Each wall is flat, endless, passes through zero and stands at right angles to its row. A trip goes straight from one point to another. List the walls that it crosses, first one first.

Walls:
(1): -0.01 +0.45 -0.47
(2): +0.61 +0.53 +0.23
(3): +0.12 +0.15 -0.10
(4): +0.25 +0.09 +0.20
(5): +0.90 -0.09 +0.75
(6): -0.37 +0.06 +0.15
(7): -0.40 -0.54 +0.64
(8): -0.12 +0.16 -0.28
(9): -0.27 +0.19 +0.22
(10): -0.43 +0.15 -0.02
(11): -0.08 -0.26 +0.32
Trips:
-0.25 -0.19 +0.23 to -0.27 -0.70 -0.48 -> 9, 8, 6
-0.27 +0.18 -0.69 to +0.05 +0.89 +0.25 -> 9, 2, 4, 5

Walls:
(1): -0.56 -0.15 -0.86 +0.19 +0.11 +0.04 -0.82 +0.62 +0.65 +0.20 -0.14 +0.16
(2): -0.26 -0.08 +0.12 +0.07 +0.60 +0.49 -0.15 +0.03 +0.23 -0.38 +0.23 +0.39
(3): +0.38 -0.01 +0.02 -0.13 -0.14 -0.55 +0.30 +0.22 +0.20 +0.23 -0.07 +0.17
(4): -0.04 -0.41 -0.65 -0.51 -0.06 -0.14 -0.41 +0.08 -0.46 -0.02 +0.46 +0.32
(5): -0.63 +0.15 +0.41 -0.20 -0.23 -0.31 -0.43 +0.10 -0.19 +0.15 +0.12 +0.27
(6): +0.55 +0.64 -0.28 +0.50 +0.08 +0.13 +0.35 +0.40 +0.30 -0.24 -0.68 +0.20
(7): +0.23 +0.02 -0.47 -0.27 -0.11 -0.05 +0.01 -0.40 -0.37 +0.36 -0.27 +0.22
(8): +0.21 -0.61 -0.36 -0.07 +0.44 +0.15 +0.19 -0.21 -0.20 +0.97 +0.21 -0.17
(9): -0.12 +0.08 -0.65 -0.22 +0.12 +0.06 +0.17 -0.25 +0.30 -0.85 -0.45 -0.67
(10): +0.50 +0.00 +0.72 +0.38 -0.44 +0.39 +0.53 -0.31 -1.06 +0.25 +0.35 -0.13
Trips:
+0.39 +0.23 -0.21 -0.42 -0.23 -0.46 +0.03 +0.06 +0.46 +0.25 +0.39 +0.35 to -0.74 +0.06 +0.12 -0.79 -0.66 +0.38 +0.08 +0.01 +0.44 -0.26 -0.13 -0.01 -> 8, 6, 9, 7, 3, 2
-0.20 +0.68 -0.38 +0.53 -0.31 +0.46 -0.62 +0.14 -0.27 -0.56 +0.07 -0.82 to +0.31 +0.53 +0.17 -0.18 -0.14 -0.20 +0.58 +0.26 -0.40 +0.34 +0.31 -0.36 -> 1, 3, 9, 7, 8

Walls:
(1): +0.61 -0.42 -0.33 +0.22 -0.28 -0.14 +0.22 -0.27 -0.16 -0.05 +0.55 -0.20
 +0.30 +0.00 -0.65 -0.56 +0.68 +0.05 +0.17 +0.29 +0.37 +0.07 -0.30 -0.07
 -0.30 +0.01 +0.49 +0.47 +0.35 -0.39 -0.41 +0.24 -0.06 -0.47 +0.19 +0.53
 -0.24 -0.17 +0.56 -0.06 -0.17 +0.74 +0.84 -0.17 -0.36 +0.45 +0.18 +0.52
(2): +0.19 +0.04 +0.76 -0.31 -0.64 +0.30 +0.11 +0.13 +0.24 +0.05 +0.07 -0.16
 +0.69 +0.55 -0.33 +0.49 -0.13 -0.63 +0.46 -0.27 +0.57 +0.63 -0.03 +0.26
 +0.02 +0.14 -0.52 +0.38 +0.77 -0.17 -0.22 +0.16 -0.56 -0.19 +0.32 +0.54
 -0.48 +0.22 +0.26 +0.75 +0.89 -0.65 -0.12 +0.00 -0.01 -0.29 -0.35 +0.15
(3): +0.29 -0.19 +0.32 -0.05 -0.24 -0.80 +0.07 +0.39 +0.48 +0.38 +0.01 -0.05
 +0.59 -0.26 +0.45 -0.80 +0.35 +0.18 +0.42 -0.24 +0.59 +0.37 -0.35 +0.33
 +0.29 +0.07 +0.33 +0.12 +0.32 +0.07 -0.29 -0.08 +0.49 -0.03 -0.04 -0.16
 +0.12 +0.08 -0.35 +0.41 +0.15 +0.20 +0.65 +0.27 -0.56 +0.08 +0.27 -0.58
(4): +0.79 +0.25 +0.15 -0.59 -0.25 -0.53 +0.22 -0.08 -0.15 +0.84 +0.21 +0.06
 +0.29 +0.03 +0.54 +0.63 +0.25 -0.78 +0.18 -0.22 +0.78 -0.65 +0.17 +0.10
 +0.19 -0.05 +0.76 +0.03 -0.25 -0.20 +0.26 -0.16 -0.29 -0.21 +0.15 -0.10
 -0.25 +0.30 -0.03 -0.24 -0.58 +0.33 -0.30 -0.06 +0.32 -0.75 -0.62 +0.37
(5): +0.40 +0.34 +0.85 -0.35 -0.56 -0.74 +0.43 -0.15 +0.88 +0.63 -0.50 -0.29
 +0.67 +0.17 -0.59 +0.63 +0.07 -0.01 -0.41 -0.50 +0.26 -0.18 -0.36 +0.21
 -0.53 -0.34 -0.47 -0.10 +0.04 +0.10 -0.09 -0.36 +0.33 -0.03 +0.94 +0.55
 -0.04 +0.06 -0.10 -0.97 -0.08 -0.47 -0.35 -0.70 +0.05 +0.27 +0.12 -0.80
(6): +0.46 +0.25 +0.57 -0.07 -0.10 -0.12 -0.18 +0.31 -0.55 +0.30 -0.04 -0.28
 +0.43 +0.32 +0.50 -0.10 -0.24 -0.09 +0.33 -0.53 +0.87 +0.60 +0.14 +0.23
 -0.07 +0.09 -0.04 +0.54 +0.09 -0.28 -0.39 +0.15 +0.33 -0.04 -0.38 +0.41
 +0.84 -0.03 -0.47 -0.21 -0.08 -0.27 -0.13 -0.10 +0.14 -0.10 +0.20 -0.48
(7): +0.50 -0.36 +0.37 -0.75 +0.21 -0.08 +0.15 +0.07 +0.08 +0.07 +0.03 -0.55
 +0.39 -0.41 +0.27 +0.00 -0.27 -0.25 +0.33 +0.03 +0.03 -0.06 -0.26 +0.56
 +0.13 -0.23 -0.73 -0.47 -0.67 -0.33 -0.18 +0.96 +0.41 +0.07 +0.31 -0.28
 +0.89 +0.10 -0.45 +0.11 -0.32 +0.08 -0.13 -0.58 +0.06 -0.91 -0.15 -0.38
(8): +0.36 -0.31 -0.64 +0.72 +0.66 +0.39 +0.15 +0.40 +0.36 -0.61 +0.66 +0.35
 -0.06 +0.21 +0.36 +0.26 +0.27 +0.54 -0.21 +0.10 -0.29 -0.13 +0.37 +0.32
 -0.25 +0.37 +0.21 +0.56 -0.68 +0.29 -0.10 -0.24 +0.33 +0.46 +0.71 +0.05
 -0.05 -0.67 +0.32 -0.04 -0.04 -0.07 +0.82 -0.62 +0.28 +0.16 +0.16 +0.10
Trips:
+0.23 +0.21 -0.23 +0.67 +0.47 -0.08 +0.03 -0.15 -0.34 -0.33 -0.07 -0.32
 +0.33 -0.29 +0.13 -0.08 +0.25 -0.47 +0.83 -0.21 -0.21 +0.85 -0.21 -0.16
 -0.74 -0.81 -0.45 +0.06 +0.45 -0.40 -0.49 -0.18 +0.03 +0.68 +0.28 -0.53
 +0.42 -0.56 -0.04 +0.28 +0.01 -0.02 -0.14 -0.44 +0.07 +0.18 -0.09 -0.66 to -0.26 -0.29 -0.37 -0.18 -0.03 -0.30 -0.22 +0.14 -0.55 +0.34 +0.44 -0.86
 -0.46 -0.53 +0.02 -0.06 +0.21 +0.63 +0.24 +0.14 -0.36 +0.20 -0.35 +0.07
 -0.57 -0.06 +0.08 +0.47 -0.17 -0.04 -0.35 -0.34 +0.28 +0.17 +0.46 -0.19
 -0.64 -0.03 +0.29 -0.02 +0.66 -0.14 +0.36 -0.41 +0.73 +0.84 +0.31 -0.22 -> 2, 7, 6
-0.05 +0.16 +0.31 -0.14 +0.64 +0.14 -0.48 -0.19 -0.80 +0.15 +0.07 +0.16
 +0.08 +0.17 -0.07 -0.72 +0.12 +0.34 -0.07 -0.87 +0.13 -0.28 -0.12 +0.28
 -0.13 +0.39 -0.01 +0.73 -0.08 +0.37 -0.37 -0.32 -1.04 -0.45 -0.02 -0.05
 +0.32 -0.15 -0.82 -0.44 -0.35 -0.28 +0.06 +0.32 -0.31 -0.07 -0.16 -0.26 to -0.31 +0.59 -0.06 -0.08 -0.26 -0.43 -0.37 +0.83 +0.70 +0.11 +0.90 -0.35
 -0.40 -0.13 +0.38 +0.20 -0.22 -0.39 -0.78 -0.15 -0.30 -0.12 +0.07 -0.26
 +0.56 -0.12 +0.53 -0.12 +0.10 -0.05 -0.12 -0.88 +0.36 +0.11 -0.22 +0.38
 -0.07 +0.37 -1.37 -0.13 +0.00 -0.15 -0.26 -0.03 +0.07 -0.01 -0.91 +0.32 -> 5

Walls:
(1): +0.68 +0.12 -0.35 -0.24 -0.28 +0.30 -0.15 +0.69 +0.36 +0.63 -0.18 -0.20
 -0.02 -0.10 +0.07 -0.10 +0.07 -0.32 -0.52 -1.08 -0.62 +0.68 -0.15 -0.56
 +0.16 -0.20 -0.11 -0.23 -0.16 +0.37 -0.58 -0.26 +0.10 +0.20 -0.62 -0.09
 +0.40 +0.33 +0.63 +0.76 +0.35 +0.39 -0.18 -0.11 -0.26 +0.05 -0.33 -0.34
(2): +0.07 -0.21 -0.43 -0.42 +0.77 +0.05 +0.07 -0.01 -0.78 +0.18 +0.21 +0.65
 -0.41 +0.70 -0.01 +0.00 -0.56 +0.14 -0.08 +0.19 -0.37 -0.48 -0.65 +0.32
 -0.34 +0.49 +0.13 -0.24 +0.14 +0.63 -0.28 -0.07 -0.40 +0.05 +0.21 +0.07
 +0.36 +0.35 -0.34 -0.73 -0.25 +0.53 -0.21 -0.22 -0.19 -0.06 +0.21 +0.43
(3): +0.49 -0.23 -0.59 +0.18 -0.60 -0.39 -0.46 +0.40 -0.38 +0.12 -0.15 -0.27
 +0.42 +0.62 +0.08 +0.09 -0.13 -0.30 +0.44 +0.37 +0.46 +0.42 +0.10 +0.14
 +0.39 +0.47 -0.58 -0.23 +0.39 -0.34 -0.28 -0.26 +0.43 +0.15 -0.43 -0.05
 +0.41 +0.40 -0.16 +0.36 -0.51 -0.50 -0.25 -0.12 -0.40 -0.29 +1.20 -0.02
(4): +0.02 -0.07 +0.10 +0.15 +0.30 -0.33 -0.09 +0.33 -0.23 -0.09 +0.03 +0.20
 -0.61 -0.13 +0.33 +0.10 +0.08 +0.30 +1.01 -0.26 +0.17 -0.51 -0.36 +0.05
 -0.20 -0.22 +0.32 +0.18 -0.50 -0.08 +0.74 +0.63 -0.43 +0.01 -0.05 -0.41
 +0.36 +0.58 +0.52 -0.11 +0.55 +0.20 +0.69 -0.50 +0.01 +0.09 -0.25 -0.09
(5): +0.35 +0.51 +0.03 +0.65 +0.71 +0.06 -0.74 -0.38 +0.07 +0.07 +0.53 -0.12
 -0.22 -0.15 -0.24 -0.65 -0.05 +0.45 -0.01 -0.52 -0.13 -0.87 +0.36 -0.29
 -0.02 -0.58 -0.32 -0.11 +0.60 -0.43 -0.28 -0.96 +0.23 -0.63 +0.43 +0.39
 -0.19 +0.38 -0.58 +0.46 +0.04 -0.40 +0.15 +0.32 +0.13 -0.63 -0.04 +0.31
(6): -0.09 +0.07 +0.10 +0.21 +0.58 +0.09 -0.23 -0.33 -0.58 +0.34 +0.11 -0.44
 +0.40 -0.36 +0.54 +0.28 +0.54 -0.29 -0.13 +0.06 +0.12 +0.19 +0.60 +0.08
 -0.12 +0.32 -0.03 +0.39 -0.21 -0.38 -0.31 +0.60 +0.05 +0.14 +0.02 -0.82
 +0.13 -0.02 -0.28 -0.15 +0.17 -0.01 -0.48 +0.27 +0.26 +0.11 +0.31 +0.01
(7): -0.52 +0.72 -0.28 +0.37 +0.14 +0.23 -0.55 -0.12 +0.30 -0.15 -0.49 -0.14
 +0.28 +0.02 +0.23 +0.52 +0.31 -0.10 +0.03 +0.06 -0.03 +0.11 -0.11 -0.47
 -0.08 -0.17 -0.15 -0.12 +0.27 +0.08 +0.50 -0.34 -0.05 +0.18 -0.06 -0.15
 +0.18 -1.08 +0.60 -0.47 +0.05 -0.18 -0.19 -0.56 -0.75 +0.04 -0.34 +0.16
(8): +0.30 +0.53 +0.33 -0.04 -0.51 -0.03 -0.90 -0.01 +0.06 +0.17 -0.45 +0.15
 -0.63 +0.10 -0.48 +0.25 +0.42 -0.18 +0.33 -0.63 -0.22 -0.03 -0.53 +0.56
 +0.17 +0.65 -0.19 +0.18 -0.95 -0.44 +0.75 -0.67 +0.09 +0.18 -0.20 +0.26
 +0.68 +0.07 -0.09 -0.86 -0.12 -0.22 -0.02 +0.53 +0.21 +0.01 +0.12 -0.17
Trips:
-0.57 +0.70 +0.01 -0.28 -0.39 +0.73 -0.14 +0.12 +0.00 -0.01 -0.70 -0.07
 +0.04 -0.36 +0.40 -0.02 +0.44 +0.16 +0.28 +0.39 +0.54 -0.09 -0.12 -0.33
 +0.12 -0.19 +0.23 -0.41 -0.35 +0.54 -0.61 -0.78 -0.18 +0.20 +0.07 -0.02
 -0.14 +0.12 -0.04 -0.22 +0.00 +0.25 +0.13 -0.53 +0.44 -0.23 +0.27 -0.06 to -0.36 -0.11 +0.10 -0.30 -0.50 -0.01 -0.27 -0.87 -0.30 -0.43 +0.32 +0.31
 +0.47 -0.54 -0.21 -0.04 +0.26 -0.12 -0.30 +0.66 -0.12 +0.63 +0.62 +0.03
 -0.08 -0.09 +0.44 -0.02 +0.02 -0.55 +0.30 -0.23 -0.87 -0.44 -0.26 -0.29
 +0.69 +0.49 -0.83 -0.26 -0.18 -0.22 +0.28 +0.38 -0.26 -0.05 +0.40 +0.19 -> 1, 6, 3, 7, 5
-0.25 +0.18 +0.39 +0.07 -0.08 +0.28 +0.00 -0.03 -0.40 -0.14 -0.38 -0.32
 +0.04 +0.30 -0.21 +0.16 -0.08 -0.05 -0.01 +0.30 -0.16 +0.16 +0.08 -0.03
 -0.32 -0.21 +0.93 -0.10 -0.28 +0.52 -0.50 +0.70 +0.42 +0.23 +0.45 +0.17
 +0.13 +0.25 -0.34 +0.37 +0.51 -0.28 -0.93 -0.35 +0.61 -0.06 +0.13 -0.21 to +0.09 +0.47 +0.24 -0.23 +0.34 -0.16 +0.37 -0.24 +0.20 +0.33 +0.37 +0.07
 -0.43 +0.38 -0.69 -0.16 -0.09 +0.28 +0.42 +0.54 -0.16 +0.44 +0.37 +0.37
 -0.18 +0.19 -0.06 -0.04 +0.02 +0.58 -0.14 -0.34 -0.39 +0.12 -0.14 -0.01
 +0.32 -0.44 -0.03 -0.04 +0.63 -0.44 +0.09 +0.11 +0.29 +0.44 +0.12 +0.26 -> 8, 6
+0.05 -0.35 +0.13 +0.30 +0.41 -0.45 -0.06 +0.09 -0.15 +0.63 +0.61 -0.51
 -0.09 +0.18 -0.20 +0.05 -0.29 +0.52 +0.52 +0.10 +0.51 -0.05 +0.23 +0.33
 -0.76 +0.12 +0.12 -0.05 +0.56 -0.12 -0.77 -0.23 -0.05 -0.13 +0.38 -0.37
 -0.63 -0.06 -0.14 -0.65 +0.23 +0.11 -0.48 -0.90 -0.52 -0.33 +0.24 -0.30 to -0.09 +0.29 +0.30 -0.11 -0.68 +0.63 +0.25 +0.41 -0.02 -0.47 +0.22 -0.08
 -0.20 +0.08 +0.53 -0.34 -0.46 +0.30 -0.18 -0.26 -0.60 -0.07 +0.89 -0.33
 -0.03 +0.03 -0.58 +0.55 -0.61 -0.48 -0.11 +0.26 -0.74 +0.08 +0.03 +0.48
 -0.45 -0.22 -0.22 -0.23 -0.39 -0.91 +0.65 +0.44 +0.13 +0.82 +0.23 -0.14 -> 4, 2, 3, 8, 6
-0.21 -0.28 -0.08 -0.02 +0.16 +0.33 +0.12 +0.18 -0.63 -0.26 +0.38 -0.25
 -0.75 -0.58 -0.09 -0.01 +0.34 -0.75 -0.39 +0.37 -0.18 +0.01 +0.43 +0.24
 +0.05 -0.97 -0.28 +0.57 +0.52 +0.81 -0.29 +0.60 -0.39 -0.26 -0.43 -0.62
 +0.20 -0.99 +0.24 +0.11 +0.60 +0.01 -0.13 -0.22 +0.90 +0.30 -1.00 -0.26 to -0.36 +0.79 -0.28 +0.29 +0.05 -0.23 +0.77 +0.10 +0.24 -0.24 -0.06 -0.66
 -0.19 +0.10 +0.29 +0.35 -0.04 +0.49 -0.13 +0.26 +0.15 +0.56 +0.06 -0.41
 +0.55 +0.36 +0.18 -0.31 +0.90 -0.04 +0.14 +0.43 +0.41 -0.44 -0.34 -0.24
 -0.18 +0.00 +0.13 -0.04 +0.75 -0.44 -0.75 -0.45 +0.24 -0.39 -0.28 +0.13 -> 4, 3
+0.57 -0.07 +0.00 -0.61 -0.04 +0.44 +0.49 -0.33 +0.80 +0.26 +0.39 -0.08
 -0.06 -0.42 +0.09 -0.42 +0.27 -0.04 +0.23 +0.29 -0.35 +0.05 -0.07 +0.59
 -0.13 -0.12 +0.51 -0.28 +0.57 -0.13 +0.65 +0.30 +0.78 +0.63 -0.05 -0.01
 +0.13 +0.16 +0.06 +0.31 +0.46 +0.02 -0.26 -0.30 -0.02 -0.85 -0.38 +0.55 to -0.43 +1.09 +0.35 +0.51 -0.46 -0.67 +0.10 +0.95 -0.01 +0.67 +0.15 +0.34
 -0.26 +0.17 +0.20 -0.64 -0.05 +0.71 +0.10 -0.56 +0.51 +0.13 +0.04 -0.36
 +0.11 -0.39 +0.29 +0.24 +0.43 +0.52 +0.71 +0.04 +0.05 +0.35 +0.12 -0.08
 +0.02 +0.06 +0.02 +0.72 -0.30 -0.69 +0.41 +0.03 -0.28 +0.20 +0.78 -0.06 -> 3, 7
